Each row of a before or after table is a point. One or more steps were done to the points. Then noise was added and the rows were shuffled. The steps act on columns, c1 being the first. Write out the steps. A step turns or swaps two columns, mirrors them in a line or flattens them onto one, adds a multiple of one to another, or multiplies or shifts one. Angles are multiples of 10 degrees, from the lower column toward the higher: turns from -170 to 170, lines from 10 to 170 but not 90. Use the fewest steps. Two steps may share a column if one is a turn and the other turns, adds or multiplies; they go together, in the order done. Otherwise the lowest column goes first.

Before (13 x 3):
[[  9 -32   7]
 [ -9  45 -14]
 [  5  -2 -15]
 [ 75  28 -32]
 [-15 -41 -28]
 [ 39 -52 -25]
 [ 47 -55 -24]
 [ -4 -15 -14]
 [ 49 -18  11]
 [ 30  15 -31]
 [-52  -2   9]
 [-21  31  52]
 [-11 -44 -28]]
After (13 x 3):
[[-32   8   5]
 [ -3 -51   7]
 [ 14  30 -31]
 [-16  49  12]
 [ 29  74 -31]
 [-46 -10 -27]
 [-13  -5 -14]
 [-54  45 -25]
 [ 30 -22  52]
 [ 43 -10 -15]
 [-51  38 -24]
 [ -3   5 -15]
 [-39 -15 -28]]
Steps: swap c1 and c2

Before (11 x 4):
[[ 39 -16 -12 -24]
 [  0  21  -5  18]
 [ 13  -2   8  20]
 [-27   7  11 -52]
 [-36 -11  10 -26]
 [  4  70  26  35]
 [ 17 -41  -7 -10]
 [-10 -29  32   3]
 [-46 -15  50 -30]
 [ 86  71 -18  45]
 [-20  26 -19   7]]
After (11 x 4):
[[ 19 -40 -10  11]
 [ -9 -27  42   0]
 [  0  22  -5 -18]
 [ 86  72 -26 -46]
 [-45 -14  68  31]
 [-28   5  18  55]
 [  4  68  34 -35]
 [ 41 -14 -17  24]
 [-21  26 -26  -6]
 [ 13  -4  14 -21]
 [-39  -9  14  21]]
Steps: multiply c3 by 1.3; multiply c4 by -1

Before (12 x 6):
[[  2   1  32   1   6  13]
 [ -8 -20 -20  31 -24  49]
 [-18  20 -10   2  10 -26]
 [  4  48 -20  20  45 -26]
 [-21  37 -22   6  -3 -32]
 [ 10  -2   7 -27  28 -17]
 [-13 -33   2  16 -13 -32]
 [ 24   9  -4  -3  -9  12]
 [ 16   5   8  -2   0   8]
 [-10  12  11  -1   2   5]
 [-16  12   5  22   4 -31]
 [ 12  26  28  -6  39  14]]
After (12 x 6):
[[ 14  -6  25   8   0   7]
 [ 10  24  21 -21  28 -17]
 [-16  60  16  11   4 -31]
 [-12  17   4   6 -14 -30]
 [ 13   4  83   3  38  12]
 [  1 -20  96   1   5  11]
 [-20  58 -30 -11  10 -24]
 [ 24  -9 -13  14  -9  10]
 [  4  87 -60  22  45 -25]
 [-10   4  34  -8   1   6]
 [ -8 -94 -59  24 -24  48]
 [-21  85 -67  -6  -2 -31]]
Steps: add 0.7 times c1 to c4; add -1.5 times c6 to c2; multiply c3 by 3

Before (13 x 8):
[[ -4   8  15 -44  42  22  27 -39]
 [ -1 -40  10  -1  36   2  43 -30]
 [-35  -9  53 -34  11  -1   1   1]
 [ -6   0 -27 -25  27  20  18   3]
 [ -8 -19   1  35  36 -59  14 -20]
 [ 39  -6  54   8  58 -73  58 -65]
 [ 39  22  53 -20 -12  -8 -17 -39]
 [ 34 -42 -19  33  54  13  16   2]
 [ 38   9 -19 -21 -35 -19  76  20]
 [ -6  21  30 -12 -26 -50  65 -60]
 [ 22  10  -6  -1   8   0   8 -24]
 [-43  17  23  -5  18 -45  66  -7]
 [ 24 -39   1 -33 -30 -52  37  11]]
After (13 x 8):
[[-24 -39   0 -32 -30 -50  -8  37]
 [ 15   9  -6  -2   9 -16 -25  -4]
 [-23  -8  54 -34   9  27   1   1]
 [-63  17  23  -5  18   4 -38  53]
 [ 14   8  16 -45  42  16 -48   4]
 [-31  -5  54   8  58 -77 -85  18]
 [-42  20  30 -12 -25 -29 -84  27]
 [ 20  21  53 -20 -12 -35 -26 -35]
 [ 33 -42 -18  33  54 -19  -7  15]
 [ 10   9 -19 -20 -35 -42 -21  77]
 [  0 -40  11  -1  36   2 -47  23]
 [-50 -18   2  35  37 -32 -23   1]
 [ 12  -1 -27 -25  27  17  -6  17]]
Steps: turn c1 and c6 by -50 degrees; mirror c7 and c8 in the line at 60 degrees

Before (14 x 11):
[[-14  19 -26  18 -14  24 -35  35   0  31  10]
 [ 13  17 -16   9  -8  10  -9  -1 -10  14 -15]
 [ 10   4 -13 -51  -6  -5 -12  37   8  37  19]
 [-17  17  21   8  13  -7  -7  -3 -20   6  10]
 [ -8  15  35 -25  -8  19 -25   0   2  32 -15]
 [-16  20   9  17  16  28 -18 -22   9  15   1]
 [ 12  15 -27  15  -8   3 -21 -18   0  43  -8]
 [  0  30  -1   7 -14  54  29 -13   0  34  22]
 [ 15  -9 -21  20 -19   6   2  14   7 -17  43]
 [ 27   3 -22 -38   0   0 -29  -9 -21 -17   3]
 [ 81 -21 -11  19 -13   5 -27   1 -21  41  32]
 [  2   2 -17  12  25   2 -16  25  -2  30 -12]
 [ -9  10   3  11  -1  -2 -10   7   7 -47   5]
 [-14 -22  33 -31   9   1  -9 -16 -24  17 -11]]
After (14 x 11):
[[  4 -11   3  11  -2  -4  12   4  -2 -48 -11]
 [ -5  -1 -14  10  26 -11  13  19   8  31 -30]
 [-14 -14 -16   8  -7   4   3  -6  10  14 -26]
 [ 13 -19  21   7  14   1   0   0  22   6  -4]
 [-26   3 -22 -36  -1   3  22  -7  31 -18  60]
 [ 16  20  33 -32  10   9  -1 -10  26  18  32]
 [ 10 -21 -27  19 -16  -9  31  19  11  33 -16]
 [ 12 -21   9  17  16  15  22 -29  -1  15 -25]
 [-16 -13 -28  14  -7   9  20 -15   6  42 -32]
 [-12  11 -21  19 -20  -6  -1   6  -8 -18  13]
 [-11  -5 -14 -51  -9 -17  14  31  -3  38  96]
 [  5 -18  36 -24  -8   4  24  -8   7  33  22]
 [ -6 -29  -3   6 -16  20 -28 -33 -11  35  12]
 [-77  35 -10  21 -11   3  19  -2  30  42   3]]
Steps: turn c1 and c2 by 170 degrees; add -1.5 times c4 to c11; flatten c6 and c8 onto the line at 120 degrees; turn c7 and c9 by -160 degrees

Before (14 x 12):
[[  9  23   2 -26  -3 -12  -7  28  -5  13  14 -15]
 [  0  17   7  25 -21 -26  22  -7 -18   9 -36  11]
 [-66  13   6 -37 -18 -27   8  34 -11  10  15  23]
 [ -1   1 -14  24  21 -27   1  16  17  11 -53  18]
 [  9 -38  -2  11 -20 -10  28  -2   9 -15   9  14]
 [-32  15  -7 -11  22 -34   1  -9  30 -16  15  18]
 [ 11  12 -11  20  80 -26  24  -5  12   6  18   9]
 [ -5  23  -4 -24 -18 -11  24  10   2  10 -80  21]
 [ -3   7 -13   8  -4  18  -1  -6   0  12 -19   6]
 [-28   0   0   2  -6 -21  23   9  10 -17  11 -23]
 [  1  -9  26  21 -14  -4  22  -9  33  16 -50  15]
 [ 10  16  -9  21 -20  32  27  22  29   5  11  -3]
 [  0 -22   0  14   9  32  25   1  28   9 -24  -6]
 [ -9 -15  44  22  29 -23   7  -3  20 -95   8  23]]
After (14 x 12):
[[-13   8  73 -78  29 -19 -13  -3  19  56  17 -11]
 [-39 -52   5  33 -17 -26 -12  38  -8  18  25 -12]
 [-14 -34 -10  -4  23 -36  -5 -12  31  18  23  -6]
 [ 16   3 -18 -11  81 -27 -25  -4   9 -15  20  11]
 [  6 -23  -6  25 -15 -11 -45   7  -1   8 -60 -50]
 [  0  -7 -22  -1  -7  22  -3  -6  -2 -15 -13 -12]
 [-20 -19   1 -13  -7 -21 -17  10   8  11  -2  32]
 [ 19 -12   3  30   0 -13  12  29  -4   7   6  19]
 [ 10 -13  11 -13 -21 -24 -30  -6 -13 -20 -28 -19]
 [ 18  -7 -16 -12 -23  38 -21  20  30 -17  11  17]
 [ -2  -2 -21 -19  22 -30 -16  13  16 -26 -36 -42]
 [ -5   8  41  -1 -11  -3 -35  -6  35 -22 -37 -28]
 [-17  37  -3 -20 -16  -8 -32  -5  13   7  18   0]
 [-13  11   0  -6   8  30 -28  -1  28 -17 -27  -4]]
Steps: mirror c1 and c2 in the line at 20 degrees; multiply c3 by 1.6; turn c4 and c10 by -140 degrees; turn c11 and c12 by -30 degrees; turn c7 and c12 by 160 degrees

Before (14 x 14):
[[-12  -9 -11  14   9  40 -21  11  23  -3  -5   2  20  16]
 [ -2  16   3  22  30   3  39  12  18 -12 -13   8  18 -37]
 [ -6   3  12  24   2 -15   5   3  -5  -7 -38 -10   7 -21]
 [ 18  27  -3   3   3 -25 -17   6  13  15  33   6  -5 -11]
 [ -5  -4   9  12  -3  -6  12  16  13  -1  -5   1  11 -50]
 [-36  -1  -9   3  14 -10 -15   0  -6   5  30   1  -2 -18]
 [ -8  -5   6  20 -17 -28  26 -12 -15  19  12 -25   7  -2]
 [  0  37  -4 -49  21  15  -7  -9  18 -32   6 -16  -9 -25]
 [  0   6  11  -2  -6 -36  25 -14   3 -27  -5  20  18 -14]
 [  9  14  13   0  -7  20 -18 -26  13 -12 -15   4 -29 -32]
 [-35  17   4  27 -28  -6   3  -1  -8  13  -8  -2  19  10]
 [-13  -5 -19  -3 -21   5  -7 -14  28 -14 -24   1 -23   5]
 [ -1 -24  23   0 -11  -7   6  11  -3   5   1   7 -41  -9]
 [-29   9 -12  45 -21  -6  -1   5   9 -42   2 -11  -2 -34]]
After (14 x 14):
[[-35  18   4  29  22  -6  -1   2  -7  17 -19  -2  20  10]
 [ 16  26  -5   4  14 -25   8 -16  10 -22  82   5 -15 -12]
 [ -6  -4   9  13   0  -8 -19  -4  14   0 -12   1   9 -51]
 [-10  -9  -9  13  -7  38   9 -24  23  14 -12   2   4  16]
 [ -1   6  12  -2 -23 -36 -10  27   3  -3 -13  19  36 -14]
 [-35   0 -10   2   2 -10  11 -10  -6 -19  74   2  -8 -20]
 [-13  -5 -18  -4  -5   6  14   6  27  28 -59   1 -20   5]
 [ -3 -23  22  -1  10  -9 -11  -5  -1   5   1   8 -43 -10]
 [ -3  16   4  21 -22   3 -36  16  19 -22 -33  10  29 -38]
 [ -6   3  12  23  -6 -15  -4   0  -5  -8 -94  -9   7 -20]
 [ -9  -6   7  20  23 -30 -12  26 -15  -5  32 -24  26  -3]
 [-29   8 -11  46 -32  -6  -3  -4   7  30   5 -11  -4 -34]
 [  9  14  11  -1  -7  22  31   7  14  20 -36   5 -23 -32]
 [ -1  36  -4 -48 -38  14  11   1  16  -4  17 -15  -8 -23]]
Steps: turn c5 and c10 by -110 degrees; add 0.5 times c6 to c10; turn c7 and c8 by 140 degrees; add 0.7 times c8 to c13; multiply c11 by 2.5
